Every row gives one point. Any point is a mix of the corners, with weights that add up to 1. It lies inside the corners' shape when no weight is negative. Say inside or outside, and name the corners with a negative weight.
In the rows, 128 means zero.

Corners:
(1): [172  73]
(2): [ 82 126]
(3): [140 155]
Points:
[150  89] => inside
[139 151] => inside
[150 101] => inside
[ 95 140] => outside (1)
[ 87 140] => outside (1)
[124 103] => inside
[115 126] => inside

Corners:
(1): [112 104  98 145 113 161 168 123 145]
(2): [154 138 101 148 167 125 107 100 124]
(3): [135 114 173 124  96 153  85  99 114]
(4): [147 136 131 138 131  55 172 117 107]
(5): [ 71 132 189 161 128 149  87 230 180]
(6): [ 76 138  86 153 108 139 134 104 103]
(7): [115  91  91 136 195  89 156 108 111]
(8): [142 128  93  97 134 144 150 109  97]
(9): [ 86 130 142 121 124 132 144  89 220]
(10): [128 139 183 160 158 162 111 134 106]
Points:
[141 141 190 129 116 130  88 127 141] => outside (1, 6, 7)
[120 134 152 132 106 136  93 116 128] => outside (1, 7, 10)
[107 118 116 144 131 135 141 125 130] => inside
[102 112 114 138 170  98 150 126 125] => outside (1, 2, 3)
[ 99 137 109 146 121 140 143 116 139] => outside (3, 7)

Corners:
(1): [203 131 171 137 144 181  98 128 121  91 138  80 174 136 122 198 178 103
 105 124]
(2): [194 146  85 116 114 106 148  73 117 154 138 133  92 123 116 153 115 120
  92 124]
(3): [127  90 132 105 178 122 156 171 120 149  92 155 106 120 125  69 194  87
 119 129]
(4): [141 130 100 136 118 114 143 111 140 176 111 116 131 127 147 215 118 113
 133  95]
(5): [185 141 149 161 148 103 139 191 165  96 103 155 151 165 129 121 148 127
 126 151]
(6): [ 79 139  71  60 130 155 178 148 140 148  94 166  66  91 141  96  99 121
 164 140]
(7): [103 160 113  72 145  52 121 138  79 160 135 153 113 103 152 100 155 135
 161  87]
(8): [188 119 194 140 142 148 152  94 110  80 165 120 181 123  58 175 135 119
 133 129]
(9): [114 112  86 141  90 113 142 135 136 149 173 111 101  87 158 170 122 105
  90 149]
(10): [190 140 111 114 123 136 130 172 137  99 139 127 158 128  46 160 191 166
  87 146]
(11): [134 106  87 149 124 144  95 129 140 152 117  90 171 150 123 172 101  98
 115 183]
(12): [ 99 153 119 135 144  94 154  82 135 114 102 150  94 135 150 129 112  85
  94 168]
(13): [174  86 158 128 173 149  84 136 169  97 140  99 150 124 116 161 174 150
 102 144]
(14): [107 143  90 134 163  83 167 152 108 170 160 130  58 126 133 123 146 117
 140 169]
(15): [116  82 148  88 147 131 103 183 114 143  54 200  80 136 163 107 161 116
 142 206]
(16): [158 133 137 113 104 165 178 108  92 144 166 193 127 199  83 111 184 170
 124 101]
(17): [140  85  78 107 190 102 117 196 121  98  69 152 155 105 144 156 140 137
 151 181]
(18): [103 110  64 131 139 111  95  87 166 132 139 196  76  99 128 154  99  71
 124 132]
(19): [136  88  91 129 109  93 129 108 141 106 134  68  72 127 125 186  86  59
 108 143]
(20): [ 98 108 125 139 156 103  85 170  76 149  85 143  64 122 124 136 105 133
 126 148]
(21): [154 133 144 173  97 143 159 105 110  97 131 115 127 143  85 118 183 138
 184 125]
Points:
[148 129 125 111 116 135 146 143 104 152 140 122  96 131 116 132 175 144
 124 115] => outside (5, 8, 11, 12, 17, 18)
[134 128 117 115 126 109 151 130 109 128 128 132  97 124 112 138 143 147
 134 138] => outside (1, 3, 5, 11, 18)
[143 110 119 129 138 125 123 129 136 122 127 127 119 128 120 147 141 114
 123 143] => inside
[126 104 122 125 140 136 137 139 124 133 112 142 106 132 137 148 124  91
 124 155] => outside (2, 7, 10, 13, 21)
[137 133 114 128 124 115 141 126 118 142 129 134 105 131 121 139 134 110
 124 133] => outside (13, 17)
[141 124  89 118 137 111 145 138 129 126 127 134 120 125 122 130 146 109
 121 143] => outside (4, 8, 13, 15, 20)
[151 125 136 130 128 134 134 114 125 122 124 135 127 135 104 138 147 115
 131 128] => outside (9, 14, 17)
[142 133 104 134 130 116 136 125 128 128 133 123 117 128 117 154 126 120
 124 138] => outside (3, 15)

Corners:
(1): [102 142 148 126 116 120  86 136 145 114 141  64 130 128 133 178  82 189
 124 111]
(2): [101 147  82 160  80  72 183  56 121 120 180 142 148 166 118 111 122 123
 145 169]
(3): [ 81 117 159  65  84 115 164 100 142 121 116 103  70 141 144 133 117 138
 142 152]
(4): [111 103  93  77 154  93 203 130 147 133 120 131 100 147  99 180 118 161
 102 113]
(5): [158 148 133 191 127 116 118 182 159 158 112  61 139 183 107 160 180 143
 166  56]
(6): [120  92 141 173 110 100  80 101 180 141 121 112 159 145  68 150 142 126
 168 124]
(7): [107 138  98 120 142 137 155 109 197 149  68 132  79 148 128 153 109 133
 128  91]
(8): [174 119 120 160  92  73 101 137 134 205 104 127 179 135 101 180 109 122
 138  98]
(9): [101 122 145 114 127 118 144  94 103 131 180 150 176 233 119 126 110  85
  56 147]
(10): [128  84  73 151 174 142 150 145 149 133  91 193 167 119 107 139 157 112
 151 103]
(11): [ 71 174 133 132 141 105 154  99 129 131 153 150 114 120  99  87 135  97
 122 182]
(12): [113 145 180 111  74 157 115  66  97 119 101 142  85  92 119 144  97 157
 126 114]
(13): [173 133  79 119 174  86 159 148 167 151 115 136 101 126 118 138 108  91
 186  73]
(14): [121 103 141 116 123 164 179  78 113 145 121  81 124 108 105 161  87 161
 143  97]
(15): [128 141  16  92 165 105 125 121 118 120  49  92 108 114  91 148 120 120
 154 127]
(16): [ 74 124 137 136 138  82 168  64  87 119 146 122 114 179 165 106 123 142
  77 123]
(17): [190 118 102 152 110  97 111 136 158 135 124  95 144 130 102 111 151 164
 148 101]
(18): [100 135 128 153 101 120 143  53 158 129 150 153 141 142 140 123 204  74
  84 134]
(19): [110 135 151 156 102 121 123 106 102 132 149 133  87 156 138 129 110 100
 101 174]
(20): [153 105 106 128 138 115 109 166 129 195 121 120 122 128 112 137 148 150
 154  64]
(21): [132 129 137  72 148 132 123  81 113 139  96 108  74 107 140 180  90 214
 145 123]
Points:
[123 127 128 117 118 112 133 111 126 147 112 101 111 142 121 166  94 151
 134 105] => outside (10, 11, 17, 18)
[115 129 121 132 117 115 141  99 132 137 126 121 125 145 119 140 126 135
 125 124] => outside (13)
[115 129 123 107 126 117 147  98 125 136 121 127 108 129 126 144 112 143
 123 127] => outside (5, 6)
[126 121 108 121 128 110 141 108 143 141 126 127 124 137 113 139 121 124
 133 128] => outside (5, 12, 16)
[127 122 115 134 135 116 138 114 134 144 121 125 128 137 115 144 124 135
 132 108] => outside (3)
[148 132 113 125 128 131 136 121 132 157  98 121 108 139 124 163 125 133
 153  95] => outside (1, 4, 6, 11, 16, 17)
[130 131 111 115 127 108 137 112 122 149 119 120 112 134 106 148 122 125
 144 124] => outside (1, 7, 10, 16, 17)
